Every row gives one point. Before rounding, the points of a table are all equally far from one centre. They may lie mostly on one side of it. Where is the centre, to within rounding?
(in the rows, 128 means zero)

Points (6 x 2):
[[131 105]
 [ 77 180]
 [ 55 159]
 [124 175]
 [104 184]
 [ 68  99]]
Centre: [ 96 137]

Points (7 x 4):
[[111 183 138 228]
 [127  86 209 145]
 [153 145 183 137]
 [108 129  76 152]
 [ 93 162 167 102]
 [144 179 126 188]
 [132  54 161 174]]
Centre: [ 88 124 153 175]

Points (13 x 8):
[[137 137 167 158  63  96  79 176]
 [155 140 119 202  51  97  95 118]
 [168 137 139 150  59 105 156 174]
 [197 155 124 135  65  89 121 152]
 [119 111 160 183  66  77 116 141]
 [123 174 129 162  52  49 144 178]
 [120 218 160 128  87  79 146 101]
 [157 170  78 176  45 101 139 159]
 [113 159 185 166  97  95 146 183]
 [108 198 130 146  35 147 136 126]
 [120 131 160 158  45 136 129 166]
 [124 181 137 207  33  92 112 134]
 [158 200 103 186  78  55 100 161]]
Centre: [124 169 124 153  94 103 119 138]

Points (17 x 11):
[[142  80  73 115 107 109 156 214 113 133  94]
 [151  71 117 133 131 164 164 166  87  54  97]
 [137 113  73 105 175 134 200 213  82 118 146]
 [136 105 127  48  96 162 160 181  97  77  64]
 [138 152 110  23 120 164 165 204 137 105 138]
 [132 114 107  69 182 206 137 176 188 120 102]
 [154  81 101 133 152 164 180 242 145  97  70]
 [141 122 126   8 144 160 185 167 165 102  89]
 [168 140 108 113 159 209 135 190 120  98  58]
 [156 106 104 133 144 176 195 186 149  53  74]
 [ 91  98  82 120 109 167 186 139 130 130  60]
 [ 75 127 128 133 120 161 166 186  65 135 148]
 [202 139  95  82 125 139 123 172 145  97 119]
 [140 125  65 127 130 181 195 186 143  83 142]
 [197  80  78 113 158 143 172 207  99  97 102]
 [156  95 119  47 137 161 131 183  93  76  76]
 [123  54 113 119 107 178 209 189 155  76 113]]
Centre: [144 112 144 101 142 157 178 174 128 135 111]

Points (16 x 12):
[[227 105 139 178  94  87  79 128  68  94 152 138]
 [207  78 154 114 144 116 114 189  93  90 108 181]
 [210 114 131 129 115 108  58 166  88  86 118 145]
 [179 108 187 157 140  78 120 129 140 111 125 211]
 [168  85 166 136 140 156 146 152  68 124  82 179]
 [214  93 116 153  94  97  94 174  53 132 113 194]
 [206 130 120 180 125  97 142 178  62  80  80 193]
 [149 126  98 134 120  43  93 154 136 117 129 182]
 [198  98 120 173 128 101 107 191 118  68 175 207]
 [202  71 163 175 114 117  96 170  78  78 146 151]
 [201 104 118 154  69 111 119 134  89  24 131 183]
 [167  99 118 106 160 117  71 156  55 111 156 218]
 [182 145 122  81 138 125  98 188  77  97 134 194]
 [190  98 181 159  96 135 135 178  98 109 106 181]
 [204  64 111 125 125  87  98 155  87 112  88 212]
 [220  90  74 163 104 130 112 155 115 133 126 224]]
Centre: [177 117 114 144 130 113 135 123  90 103 143 174]

Points (22 x 18):
[[123  88  70  62 196 118 151  90 133  86 131 226 147 128 117 134 164 126]
 [137 122  93 102 139  97 121 122 132 117  92 216 118 140  58 112 153 120]
 [133 116  90  85 172 136  95  74 110 102 133 140 160 162 108 140 161 196]
 [173 112  79 128 156  94 137 105 121 128 152 163 158 151 131  61 167 167]
 [148 138  76  92 206  67 148  80 117 145 102 186 124 168 136 100 124 162]
 [116  87 140  78 149 137 111 134 119  80 135 215 154 118 149 124 134 110]
 [132 144 145 140 183  61 115  98 144 101 156 184 160 110 105  71 155 158]
 [113 106  93 127 174 116  84  99  83  98 129 165 137  98 137 146 142 130]
 [136  88  89  69 168  79  96  65 106 105 143 172 172 123 107 130 136 150]
 [141 142 126 109 138  87 134 124  88 108 123 138 122 135  92  78 185 133]
 [113  91  91 103 173 134 114 109 158 113 156 176 171 158 114 171 135 122]
 [166 136 132 109 154  84 116  79  79 138 151 185  63 158 110 144 129 157]
 [144  71  79 111 156  98 125  92 106 110  82 173 116 146 118 111 152 172]
 [147 111 114 113 114  87 125 124 131  75 139 190 119 124 165 137 152 108]
 [137 108 118 128 166 146  84  87 107  66  99 212 122 115 103 106 181 147]
 [154 156 128 132 149  92  86  99 108 139 121 189 126 108 169 123 183 129]
 [160  84 112 136 148 137 160 143 155  73 107 200 153 161 126 117 185 148]
 [159  84  96  89 129 129 152 111 127 119 123 178 146 118  97  63 144 191]
 [148  91  99  62 173 122  96 105  98  85  73 182 177 119 104 130 137 122]
 [152 115  70  98 163 130 113 134 133 136 116 203 184 126 106 128 140 205]
 [148 122 120  82 141  96 118 103 120  65 119 249 102 155  98 151 128 165]
 [165  55 106  58 154  92 124  81 119 100 102 211 126 134 123 109 159 137]]
Centre: [174 132 132 100 183 123 142 104 128 108 130 179 135 126 115 131 139 146]

Points (31 x 24):
[[148 126  70 189 113  77 199 166  49 159 131  68 148 122 104  71 103 101
  151 143  52 118  37 112]
 [ 98 114  60 158  76 112 153 172  45 162  77  58 136  96 147 101 154 120
  168 113  64 112  75 130]
 [109  75  88 213 105 103 126 174  47 126 135  78 122 115 145 114 176 148
  168 138  47 102  57 108]
 [128 123  85 193  77  69 121 168 104 108 114  92 118  73 121 140 175 107
  161 129  39 122  37 130]
 [135 145 118 170 143  84 194 128  64 194 150 120 118 113 144  98 149 107
  155  80  68  95  63  79]
 [147 106  68 168 150  91 130 160  54  79 149  87 129 128 133 120 145 168
  147 123  47 147  33 116]
 [139 127  81 193  83 144 158 181  56 138 164 121 133 118 145 100 152 145
  132  72  65 132  68 101]
 [124 101  98 172 119 119 122 181  54 160 132  67 143 119 197 117 133 140
  155  77  82  98  95 128]
 [124 111 101 142  87 108 163 169  91 112 130  75 117 127 136 135 191 147
  155 150  60 118 103 194]
 [147  70 107 182 145  49 152 139  72 148 141  77 139 130 110 118 147 149
  139 133   8  74  45 134]
 [104 141 108 207 117  95 133 152  88 107 123  93 155 137 111 167 158 178
  164 128  92 120  68 169]
 [163 147  77 178  78  89 165 178  90 141 135  99 133 113 123  84 121 165
  165 114  58 105  23 147]
 [133 115  73 174  93 127 134 159  36 135  76  84 138 112  98 121 190 131
  132 105  78 131   7 106]
 [ 75 105 100 211  47 111 134 133  79 180 123  91 126 129  99 133 149 116
  167 129  48 129  88 149]
 [ 99 154  99 172 132 121 145 197  69 137  90 114 106 124 124 138 166 109
  115 122  76 102  94 147]
 [134 132  83 208  51 103 182 196  48 132 103  91 100  98 126 135 146 145
  161 148  64 132  65 134]
 [138 116  85 217  94 128 100 169  44 130 133  34 132 148 126 126 138 125
  157  92  51 117  71 113]
 [142 164  61 158  65  96 167 159  53 142 124  34 159 163 141 130 114 142
  132 112  89 112  51 105]
 [122  86  73 184  94 103 155 165  42  82 137  77 164  84 147 113 133  83
  154 117  59 115  67 137]
 [123 180 107 167 129  76 159 129  54  86  88  77 137 160 113 136 145 107
  110 194  87  92 120 115]
 [100 128  88 176 102 117 170 170  36  82 104  99 165 130 132 142 119 135
  129 143  39 126  87 111]
 [ 87  96  61 161 126  89 157 178  54 131 156  82 145 120 170 103 162 139
  143 131  69 129  89 119]
 [110 104  76 167  84  82 123 184 106 180 136  54 140  86 142 150 130 133
  163  95  97 176  73 147]
 [162 133  88 207 140  87 162 188  47 128 123  71 115 111 152  84 151 138
  154 148  83 106  26  92]
 [ 93 100  63 151 120  98 145 183  47 166 115  34 120 129  92 183 163 116
  123 122 110 133 102 127]
 [125  85  57 166 146  80 165 171  34 138 121 100 140 155 151 160 142 181
  145 105  89  96 108 137]
 [ 85 104  94 176  99  92 117 179  59 165 143  69 117 116 110 117 169 176
  164 133  85 147  93 166]
 [126 123  78 204  68 133 174 177  19 123 109  73 136  97 152 139 141 134
  129 104  72 146  90 142]
 [158 113  80 170  53 100 144 202  49 137 102  64 143 141 148 155 177 134
  142  88 137  84  85  93]
 [134 132 108 222  89 119 114 207  81 137 107 109 152 113 131 155 115 155
  109 128  76  81  62 115]
 [140  95  68 174 132  55 162 146  34 161 166  52 126 127 150 112 156 185
  121  98  49 128  91 131]]
Centre: [168  93 107 165 101  92 144 113  92 137 110  89 122 110 103 117 127 134
 127 129 109 124 106 101]

Points (30 x 24):
[[ 89 173 192 112 139 192 118 143  88  44 160 171 153 112 116 160 136 109
  107 180 149  79 147  98]
 [ 81 188 181 129  97 198 146 127  89  67 136 152 175 127 114  99 113 138
   77 196 156  84 135  75]
 [ 62 172 154  90 111 163 140 156 115  75 146 142 161 105 105 130  93 121
   43 209 135  75 113  90]
 [ 67 173 205 111 126 145 112 141  90  20 101 103 167 108  90 121 104 114
  107 162 129 120 134  97]
 [ 71 155 171  86 133 168 157 171  66  44 165 125 175 147  78 164  85 113
   65 164 110  79 141 107]
 [ 82 129 205 110  89 182 149 139  61  12 159 109 146 153  93 142  99 118
   79 155 131  79 141 105]
 [ 40 151 173 114 102 155 162 129 111  36 155 114 183 158 152 122 105 121
  140 184 146  73 140  91]
 [110 192 172 133  89 197 137 170 109  23 160  73 142 152  90 111  90  99
   93 174 141  85 137 123]
 [ 72 186 172  86  97 149 134 127  79  23 140 139 157 157 108 124  95  91
  115 175 151  44 129 157]
 [ 80 142 210 152 126 173 160 140  53  76 167  97 182 107 115 145  97 109
   82 197 140  34 134 118]
 [100 174 162 122 105 170 151 180  77  24 136 114 192 122  99 120 116  66
   93 204 121 118 133  94]
 [ 89 139 208 139 103 154 132 173  82   7 156 112 158 125 143 107  93 113
   94 215 153  92 125 115]
 [ 56 142 193  91  79 126 162 152  88  84 139 157 174 110 127 100 142 106
  102 194 147  81 163 100]
 [ 63 139 180 149  74 183 120 141  80  36 106 111 176 157 117 183 109 101
   58 142 121 101 121 142]
 [ 75 169 158 179 117 196 132 153  70  17 139 117 152 165  93 150  99  83
   81 157 120  91 126 125]
 [ 97 156 141 115 127 189 153 157  84  54  94 141 199 130 117 152 108 118
   89 209 162 120 148  83]
 [ 84 198 150 143 113 167 189 124  93  43 141  92 146 134 119 119  99  75
   69 213 148  69 145 128]
 [ 92 173 171  72  91 169 151 156  58  25 119 131 169 126  97 129  90  92
   91 160 148 122 113  85]
 [ 67 178 178 103  98 157 104 147  80  35 135 112 169 131 124 126  81 117
   48 185 160  89 133  81]
 [ 77 172 196 151  90 153 106 117  68  78 141 138 211  98 116 101  59 140
  137 146 112  58 121 111]
 [ 88 151 170  86  89 182 204 171  58  60 118 134 158 136 147 107  88 126
   83 185 130  91 129  83]
 [ 84 169 156 105 102 209 107 166  52  86 178 156 172 174 103 158  71 118
   79 166 128 101 145 140]
 [ 90 148 159  94  90 167  86 123 148  76 148 154 189 147 120 141 120 105
  119 193 127  77 166  79]
 [ 54 149 157 111  96 160 110 154  59  40 148 127 160 155 113 118 128  75
  106 194 114  81 151  84]
 [ 80 152 217  96 108 178 113 147  86  67 148 102 192 185 101 132 111 111
   86 185 137  55 146 132]
 [ 36 127 165 125 107 159 139 166  59  44 153 108 170 124 104 100  83 101
   97 148 145  53 110 120]
 [116 167 177 117 144 199 113 158  91  60 136 112 176 124  93 133 134 123
   51 161 158  71 127  67]
 [ 87 162 181 128  65 208 145 164  84  61 177 127 172 112  89 114 119 150
  122 163 115  76 127  95]
 [ 85 155 177 107  96 159 156 182  81  31 117 171 143 129 125 103 119 118
   88 144 181 116 133  88]
 [ 85 162 161 143  91 165 129 118  92  47 165 138 153 108 114 131 108 102
   73 180 149  56 131  39]]
Centre: [132 147 150 134 111 127 138 133  91  97 145 117 152 139 132 134 105 120
 102 152 125 102 123 129]

Points (29 x 24):
[[ 37  85 148 107 102 191  92 130  93  66 107 211  86 111 177  51 104  91
  144 152 135 163 104 117]
 [ 84 122 132 153 129 198  98 164  53  78 100 222  44 105 169 110  71 137
  181 121 129 156 116 157]
 [124 112 135 135  47 210 126 216  71  44 122 120  72  85 148 138  79 123
  174 147 118 146 155 148]
 [104 123 146  80 120 128 136 161  48  55 147 132 136 103 114 177  71 152
  185  82 134 134 122  82]
 [ 98 142 196 104 104 154 109 225  54  43 116 169  75  93 171 142  50 106
  115 164 168 134 121 147]
 [ 98 121 172 172  75 177  75 157  88  29 135 198 113  99 144 130  92  89
  170 165 173 170 174 141]
 [ 90 105 160 136 150 135  91 177 108  52  71 190  68  97 158 113  58  77
  122 121 129 198 137 130]
 [ 90 112 157 161 127 191  83 150  90  91 157 222 144 111 144 156 143 145
  111 142 139 165 143 158]
 [153 158 175 119 108 136 110 162  65  38 102 200 125 109 121 104  99  41
  150 128 178 139 107 143]
 [ 74  83 122 155  87 190 159 208  67  62  87 163 154 130 132 155  49  88
  153  98 127 156 106 147]
 [144 141 157 158 117 160  97 200  70  42 122 203 146 144 145 157  93  89
  175 135 154 111 140  82]
 [112 150 122 141 157 182 164 180  71  98  91 219  83 157 164 144 138  52
  163 119 160 141 178 160]
 [ 90 131 128 101 110 150 131 217  39  45 131 162  60 133 127 157  87  66
  134 125 166  98 126 166]
 [ 88 133 135 158  99 166  98 195  87  56  99 179 126  87 154  82  25 141
  171 158 149 136 155 121]
 [ 64 169 176 137 103 126  97 211  73   8 107 166 124 124 149 147  83  68
  183 106  80 175 180 143]
 [ 82 174 111 145  84 122 150 200 104  44 129 189 123 111 135 152 112 110
  102 131 138 126 153  86]
 [ 96 120  71 133 136 178 123 169  91  35 153 194  79  84 157 132  70 151
  155 172 154 175 154 150]
 [ 93 141 145 168 151 150 107 209 114  36  63 197  81 145 139 160  99  74
  148 146 158 124 102 115]
 [ 47 127 158  82 130 195  97 188  50  24  83 200 140 132 189 111  90  66
  183  94 168 160 134 137]
 [ 75 108  73 147 134 136 103 171  69  84 131 224 128 101 158 177  96  81
  126 195 128 184 143 148]
 [ 66 125 201 100 118 184 106 203  61  42 144 204  82 135 226 156  75 132
  156 120 138 178 116 115]
 [115 117 109 120 128 167  86 162 100 115 126 158  87 144 124 125  73  37
  164 176 170 181 179 167]
 [143 117 162 101 156 156 185 208 118  46 130 181 106 144 163 114  68 120
  176 110 152 134 163 129]
 [ 99 127 174 162 124 180 108 211  73  86 120 187 114 112 103 145 120 134
  151 128 172 142 149  77]
 [105 112 136 184  64 181 127 166  98  64 117 141  57  80 207 180  87  84
  149 162 158 211 118 176]
 [ 93 151 145 137 106 155  89 227  71  11 126 182  63 136 167 194 104 113
  158 152 153 139 146 144]
 [100 146 152 157 157 203  78 184 104  42 165 162  85 149 160  80  93 105
  169 129 197 191 139 130]
 [156 156 147 142 105 173 109 219  74  10 157 183  98 125 172 152  88  72
  140 144 124 185 146 112]
 [113 147 166  98 105 156 106 167  63  29  90 241 116 116 193 139  98  87
  142 139 163 100 125 145]]
Centre: [ 81 143 145 126 132 155 136 151  78  79 123 126 123 118 180 131 120  95
 169 153 123 156 116 139]

Points (28 x 24):
[[118 121  90  97 128 121 159  96 112  72  74  68 186 117 113 124  77  93
  176 116 122 234 142  74]
 [ 58 102 125 108 131  82 152 110 143  98 107  91  96 145 118  78 104  88
  216 165 106 216 119  67]
 [124 108 138 134 139  76 152 109  96  88  94  61 129 110  99  86  77  78
  160 204  69 229 118  92]
 [106 111  95 113  68 111 172 116 135 108  60  94 140 140 149 123  68  37
  148 137  79 202  91  83]
 [128 106  84 109  85  84 196 107 153  73 120  67  94 125 129  80  85  40
  130 144  88 196 124  89]
 [ 88 112 106  62 131  89 156 103 118  57 103 110 112 102  83  87 113  20
  144 138 127 225  96  99]
 [ 46 119 140  57 132  82 135 126 106  86  93  88 110 117 117  74 129  82
  195 170  74 210 134  80]
 [ 87 128 138 153 116  28 204 126 131 107 121 101 169  89 102  99  89  86
  134 183  63 169 127  56]
 [ 57 170 140 115  59  90 197 150 122  66  90  89 137 115  83  71 132  76
  144 148  98 220 153 140]
 [ 53 133 149 134 144  97 185  74  95 101  53  65 103 103 126 138 108 104
  177 152  98 219  77 112]
 [122 135 111  78 152  73 183 112  81  92  87  80 136 140 125  69 128  52
  125 150 138 225 107  52]
 [ 81 154  81  49 126  76 135  89  90 112  56  57 153  91 117  96 113  60
  115 183  99 220  89 114]
 [ 91 101 167 109 105  91 158 106 133  69  48  85 118 103 137  94 128  84
  151 131 110 243 132  78]
 [ 50 113  96 113 120  58 159 107 109  79 127  72 136 134  59  67  60  91
  147 127 101 203 178 105]
 [143  89 118 111 125  66 175 102 109  92  82  41 152 139 115  90  61  76
  149 123  99 211 109  64]
 [119  94 124 102 161  75 151  82 106 108  90 103 158 139  75  98 126  45
  200 151 131 177 131  96]
 [ 58 151 112 107 145 142 165 145 139  55  63  72 156  78 102  80 100 107
  174 119  62 222 137 123]
 [ 64 100  95  81 183  93 143 147 127 132  63  49 131 105 129  85 107  56
  135 137  73 171 171 120]
 [ 73 118  96  76 108 114 162 175 100  79 137  58 105  96  87 106  87  36
  152 136  77 221  97  64]
 [ 78 100  96 122 106 152 151 104 144 107 136  50 115  82  99  92 148  87
  189 151  36 218 127 110]
 [139 116  74  94 135 107 216 106 105  75  84  82 138 127  99 126  89  43
  139 119  99 191 132  86]
 [147 136 128 106 108 107 200 127 178 101  65  96 162  94  99  87  98  64
  117 158  96 202  97  56]
 [ 72 110 120 100  81 100 189 115 129  57 160  40 127  99 132  80 114  56
  172 162  91 193 139  60]
 [137  85  76 111 185  56 153 139 103  65  92  92 130 115 124  98 125  38
  154 157  75 173 108 103]
 [ 77 154 112 107 108  75 186  89 145  83  81  71 139 131  97  72 151  36
  171 152  96 180 140  51]
 [ 65 138 111  95 169  87 205 108 161  97 101  75 144 123 106 127  56  45
  168 115 104 178 131  97]
 [116 163  68 123 149  39 185 109 124 131 117  87 137  99 108  93 131  74
  180 158 110 184 148  62]
 [ 64 146  90  92 104  87 181 128 113  78  90 106 117  84  88 103  87  50
  162 169  89 239 103 118]]
Centre: [ 85 134 116 121 120 106 135 131 121 100 122  78 145 123 110 112 129 111
 117 136 110 156  96 111]
